Every row gives one point. Each copy is the shape, with its points in the same order, stretched, turned, moved and blurred by noise. Some copies are also mirrored. Which?

Shape (8 x 3)
[[ 2.31  0.56 -0.77]
 [-1.44 -1.57 -0.10]
 [ 2.81 -0.51 -0.24]
 [ 0.03  0.10 -1.51]
 [-3.24  0.58  1.92]
 [-1.06  0.42  1.36]
 [ 1.72  0.82 -1.07]
 [-2.31  0.16  2.82]]
Copy 1 (8 x 3)
[[ 1.06 -0.02 -2.87]
 [ 0.06  0.24  1.28]
 [ 1.05 -1.33 -2.47]
 [ 1.33  1.26 -0.87]
 [-2.88  1.63  1.26]
 [-1.58  0.73 -0.20]
 [ 1.20  0.65 -2.51]
 [-3.26  0.39  0.75]]
Copy 1 is: mirrored
Copy 2 (8 x 3)
[[ 1.20  1.84 -2.16]
 [-0.26 -1.96 -0.18]
 [ 2.20  0.68 -1.98]
 [-0.65 -0.30 -2.04]
 [-1.96 -1.34  2.87]
 [-0.22 -0.11  1.76]
 [ 0.88  1.53 -2.41]
 [-0.73 -0.89  3.58]]
Copy 2 is: only turned

Shape (9 x 6)
[[ 1.00 -2.77 -0.71 -0.05 -1.69  0.36]
 [ 1.33 -1.08  2.47  0.31  0.34 -0.78]
 [-0.96  1.32  1.28 -2.01 -1.01 -1.65]
 [ 0.92  3.23 -0.56 -0.67  1.12  1.66]
 [ 0.29  2.00  1.66 -0.97  2.82  2.29]
 [ 0.80  1.22  1.18  2.14  0.05 -3.40]
 [-1.79  1.63 -0.50  0.22 -1.85  0.67]
 [ 0.52 -1.78 -0.74  2.31  2.32  1.64]
 [-0.96 -1.33 -1.01 -0.02 -0.53 -0.47]]
Copy 1 (9 x 6)
[[ 0.54 -1.56  0.16 -3.00 -1.19  1.25]
 [ 2.13 -1.85  1.10 -1.63  1.83 -0.03]
 [-1.30 -0.60  1.88  0.66  1.07  0.54]
 [ 0.42  1.20 -2.38  2.35  0.37  1.59]
 [ 0.32  0.10 -2.15  0.48  3.05  0.52]
 [ 2.51 -0.41  2.31  1.48 -0.36 -1.82]
 [-0.71  2.42  0.44  0.95 -0.70  1.21]
 [ 1.54  0.53 -2.17 -2.78 -0.20 -1.80]
 [-0.75  0.07  0.33 -1.77 -0.69 -0.31]]
Copy 1 is: mirrored
Copy 2 (9 x 6)
[[ 0.67 -2.63  1.21  1.34 -1.58 -0.33]
 [-0.05 -0.26  3.71  1.71  0.87  0.47]
 [-2.64  1.90  1.08 -1.30  0.04 -0.50]
 [ 2.78  2.19 -0.08 -1.64  1.42  1.37]
 [ 3.31  3.07  3.16 -1.46  2.31  0.25]
 [-2.30  0.41 -0.04  3.06  1.82  0.92]
 [ 0.41  2.06 -1.48 -0.24 -1.56 -0.61]
 [ 4.00 -1.37  1.39  2.58  1.73 -1.05]
 [-0.08 -1.04  0.01  0.64 -0.42 -1.84]]
Copy 2 is: mirrored
Copy 3 (9 x 6)
[[ 3.52 -0.65 -1.77  1.16 -0.83  0.32]
 [ 2.56 -1.18  1.14  0.51  0.18 -1.23]
 [-1.51 -0.55 -0.36 -1.73 -1.07 -2.26]
 [-1.87  2.27  1.64  0.24  0.27  2.70]
 [-0.09  1.22  2.06 -1.81  2.58  1.72]
 [-0.57 -0.89  1.51  3.40 -0.77 -2.43]
 [-1.73  2.17 -1.95  0.44  0.07 -0.50]
 [ 3.04 -0.15 -0.66  3.05  3.36  2.16]
 [ 0.45 -1.00 -1.76  1.21 -0.09 -0.16]]
Copy 3 is: mirrored
Copy 4 (9 x 6)
[[ 0.53 -2.35  0.01  0.13 -1.29 -0.23]
 [ 0.45  1.73  1.82  0.35 -1.44 -0.57]
 [-1.98  2.14 -0.53 -1.94 -1.13 -0.42]
 [-0.34  2.74 -0.89 -0.33  1.66  2.70]
 [-0.19  3.55  2.06 -0.52  2.31  2.29]
 [ 0.16  3.58 -1.31  1.35 -1.40 -2.47]
 [-2.79  0.39 -1.86  0.08  0.61  0.28]
 [ 1.71 -0.30  0.86  1.99  2.77  0.26]
 [-0.27 -0.83 -0.77 -0.33  0.41 -0.98]]
Copy 4 is: only turned
